Each row is a point. Each copy is the shape, with its points in the same order, turned, moved and blurred by noise. Some copies are also mirrored. Which?

Shape (9 x 3):
[[-21  18  -7]
 [ 12 -12  30]
 [  5  28 -24]
 [ 16 -47 -39]
 [  6  15  -4]
 [ 37  24  24]
 [ 30  30 -47]
 [ -8 -36  33]
 [-28  30  17]]
Copy 1 (9 x 3):
[[ 22  -7   1]
 [-33  17   1]
 [ 28  -3 -26]
 [-29 -56 -32]
 [  8   3 -16]
 [-13  41 -33]
 [ 34 -13 -58]
 [-42   4  20]
 [ 20  24  23]]
Copy 1 is: mirrored
Copy 2:
[[-16  -7  -8]
 [  9  38  16]
 [-40 -12  15]
 [ 19 -27  57]
 [-21   7  14]
 [-35  46  27]
 [-57 -17  44]
 [ 36  32   5]
 [-24  18 -32]]
Copy 2 is: mirrored
Copy 3, 9 rows:
[[ 24  -5  10]
 [-19 -13 -29]
 [ 24  27  10]
 [-48  16  41]
 [ 10  13  -1]
 [  0  21 -43]
 [ 12  60  18]
 [-30 -38 -13]
 [ 40 -18 -11]]
Copy 3 is: only turned
Copy 4, 9 rows:
[[-24  -8  18]
 [ -1  40  -7]
 [-44 -13  -5]
 [ 19 -23 -50]
 [-28   6  -4]
 [-45  44 -14]
 [-58 -23 -34]
 [ 28  35   1]
 [-26  12  38]]
Copy 4 is: only turned

Shape (9 x 4):
[[-21 -29  18 -29]
 [-23  11  10   9]
 [  4  20  -6  30]
 [-18 -13 -43  18]
 [-20 -14   0 -14]
 [  7  18  20   9]
 [-33  16   7  -7]
 [ 26 -13 -46  34]
 [  0  34 -10 -32]]
Copy 1 (9 x 4):
[[ 22   8 -25  32]
 [-26   7   3  25]
 [-39 -12  15  -5]
 [-25 -52  -8  24]
 [  0  -8 -12  34]
 [-16  17  10  -4]
 [-16  10  11  41]
 [-27 -59  -6 -21]
 [ 11  -4  44  19]]
Copy 1 is: only turned
Copy 2 (9 x 4):
[[-36   6 -22  27]
 [ 15 -15 -13  14]
 [ 35  -2   4 -16]
 [ -9 -26  -7 -40]
 [-16  -7 -21   6]
 [ 28  12  -4  10]
 [ 11 -18 -32  16]
 [  4   3  21 -60]
 [ 19  20 -52  -5]]
Copy 2 is: only turned
Copy 3, 9 rows:
[[-13  12   0  31]
 [ -2  19  10 -22]
 [ 14  -6   8 -45]
 [  5  -8 -41 -27]
 [ -2   6  -5   8]
 [  4  -2  29 -15]
 [  8  34   5  -9]
 [ 10 -53 -23 -47]
 [ 50   6  15   8]]
Copy 3 is: mirrored
Copy 4 (9 x 4):
[[  0  48  29  14]
 [-23  -1  14  25]
 [-30 -21  -7  -1]
 [-12  12 -42  14]
 [ -4  28   7  17]
 [-23 -12  25  -3]
 [ -8   2  17  35]
 [-15  -2 -48 -27]
 [ 26 -16  20  15]]
Copy 4 is: only turned

Shape:
[[  4   4  -5 -22  27  18  13  -4]
 [ 17  -1 -28  29  10  -2  18   8]
 [  4   1  -4  31   1 -26 -21   0]
 [  2 -19  40   8  26   2   9  27]
 [-20  23  11 -35   9 -25 -20  32]
 [ -4  31  30 -30 -26  -8 -18  14]
 [  9 -25  17  26  23 -28  -5  40]
 [-23 -16 -17   2 -27  19  16  12]
 [ 19  17  11  -4   5  -1  -4  13]
 [-17  15  35  19  -8  10  43  11]
 [ -7  20 -10   8 -18   2  -8  27]
 [ 13 -14  -5 -31  26 -11  20  20]
 [ -9 -30  11  10  20 -13   0 -22]]
Copy 1 (13 x 8):
[[-26   2  19  17   9  26  16  -4]
 [  8   9  -4  32  -4 -17  15 -13]
 [ 21   8  -7  -6  -7 -15 -15  15]
 [-19 -20  47  17   6 -19  -8  23]
 [-38   6  20  -7 -26  23 -46   7]
 [-31  -6  12 -26  11  14 -54 -14]
 [ 11  -7  39  15 -24 -32 -18  24]
 [-16 -42 -10   6 -10  -2   9 -27]
 [ -8   9  19   9  14   3 -23  -6]
 [-50 -20   3  13  24 -39  -7  -3]
 [ -9 -12 -11  14  -7  -2 -33 -16]
 [-23   7  46  13 -20  11  11 -11]
 [ -2  -9  15 -17  -2  -7  24  28]]
Copy 1 is: only turned
Copy 2, 13 rows:
[[-19  -5  11   8  -1 -37  17 -12]
 [  5  23 -22 -28  -6 -12  -9   3]
 [  2  19  -9   8  -9  16 -37   1]
 [ 15  31  16  25  35 -22  -1  18]
 [-14   7  20  37  16  15   6 -53]
 [-17 -13  32  25  30  32   2 -30]
 [ 33  47   0  19  13  -2 -19   1]
 [-17  19 -13 -13  16  19  37  13]
 [  6  -6  18   3  17 -11  -7 -14]
 [-27  27  24 -21  57  -7  -6  13]
 [ -8   6 -16  -5  22  21   3 -22]
 [ 14  25  20   1  -5 -24  31 -22]
 [-10  21  15  20 -20  -1 -11  32]]
Copy 2 is: mirrored
Copy 3:
[[ -9 -10  -6  14  17   3  28   1]
 [-15  13 -12 -12  -1  25 -15   0]
 [  8  -2 -18  -8 -16  -9 -35  19]
 [  0  -1 -21  17 -45  -2  27 -10]
 [ -5  -1 -20  47   5 -50  -2  -4]
 [ 10 -18  14  23  -1 -60  -5 -19]
 [  0  18 -47   5 -47  -8  -2   5]
 [ 31  13   1  10   9  15  -7 -35]
 [-15 -11  -8  -2  -6 -22   4 -10]
 [  0   3  35  22 -39   7   5 -18]
 [  2  -4  -8  13   2 -12 -28 -28]
 [-12  24 -24  13  11 -17  33  -2]
 [ 31   5 -10   5 -19   6  16  30]]
Copy 3 is: only turned
